Each row of a before or after table is a point. One or more steps were done to the points. Then noise was added and the rows were shuffled. The steps act on columns, c1 being the first. What was done? A step turns or swaps two columns, mirrors them in a line or flattens them onto one, adds a multiple of one to another, or multiplies or shifts one. Angles are multiples of 10 degrees, from the lower column toward the higher: turns from -170 to 170, lines from 10 to 170 but not 90. Use the fewest steps. Two steps may share a column if one is a turn and the other turns, adds or multiplies; they go together, in the order done. Otherwise the lowest column goes first.
(in the rows, 128 means zero)

Before:
[[ 71  76]
 [154 137]
 [143  96]
 [111 179]
 [107 141]
 [114 167]
 [144 128]
 [103 177]
 [116 174]
 [ 76  92]
 [150 115]
 [211 151]
 [104  94]
 [ 93  80]]
After, 14 rows:
[[162 158]
 [112 188]
 [ 89 193]
 [103  91]
 [ 88 181]
 [ 87  92]
 [150 129]
 [ 99  99]
 [151 111]
 [ 98  85]
 [116 173]
 [204  80]
 [104 128]
 [141 123]]
Steps: mirror c1 and c2 in the line at 170 degrees

Before:
[[108 117 149  97 107 131 154 142]
 [119 235 152 133 109 124 107 142]
 [109 107 132 130 138 117  72 165]
 [117 107 108 114 106 121 164 159]
 [105 109 113 152 173 119 133 159]
 [109 130 132 122 109 117 159 140]
 [135 115 132 108 163 122  75 155]
 [117 109 111 249 121 135 169 144]
 [161 118 147 120 124 114 169 149]
 [ 98 106 138 115 107 121 100  70]
 [101 113 143 124 106 173 149 150]
 [156 160 119 148 154 134 162 153]
 [169 153 110 128 106 123 115 146]]
After:
[[105 154 129 156 112 177 153 144]
 [170  92 118 148 186 169 119 137]
 [ 99 124 155  77  75 161 129 150]
 [158 103 108 114 141 191 165 141]
 [161 150 129 146 160 165 172 145]
 [135 134 136 138  97 180  75 146]
 [118 123 154  10 166 185 166 144]
 [102 146 135 126 124 220 151 142]
 [110 146 144 117  96 169  73 161]
 [120  96  24 126 144 168 105 139]
 [118 124 163 147 138 168 163 151]
 [108 134 124 133 128 161 160 139]
 [106 147 140 139 118 167  96  85]]
Steps: add -1 times c1 to c5; turn c4 and c5 by 160 degrees; turn c2 and c3 by -120 degrees; shift c6 by 50; multiply c8 by 0.7

Before (11 x 12):
[[112 126 120 171 168  99 199 133 121 128 132 175]
 [ 81 132  98 157 116 120 182 137 177 152 131 161]
 [163 105 148 136 105  62 131  61 124 161 131 101]
 [128 158 161 149 144 138  77 131 120 189 109 128]
 [ 79 144  97 115 132  87 133 206 154 151 180 180]
 [140 138 112 189 118 113 160 173 154 143 162 144]
 [133  70 119 183  97  99  99  91 110 174 114 122]
 [ 78 139 136 178 109 109 150 149 129 107 158 142]
 [105 186  78 122  78 215  97  85  82 103 179 206]
 [121 172  97 110 134 162  49  78 130  73 135 201]
 [127 155  98 156 148 107  91  80 111 157 133 107]]
After:
[[104 157 157 128 107 138  87 131 127 189 157 123]
 [179 129  99 110 119 120 195 138 128 148 148 187]
 [133 108 147 123 186  63 131  64 147 163 135 110]
 [123 171  98 131 117 162  42  79  66  72 111 166]
 [ 89 128 118  98  55 100 213 133  82 129 158 146]
 [165  68 118 103 183 101 125  94 125 177 178 109]
 [212 187  78  91 187 215  76  86  38 104  92 123]
 [101 158  96 106  96 107 102  82 139 159 143 104]
 [132 138 113  64 154 115 172 175 125 143 153 155]
 [157 141  98  97  92  86 109 209  95 149  85 179]
 [190 140 136  74 126 107 157 150 121 109 147 134]]
Steps: multiply c5 by 2; turn c1 and c5 by 140 degrees; turn c4 and c11 by 130 degrees; add 0.5 times c11 to c7; turn c9 and c12 by 60 degrees
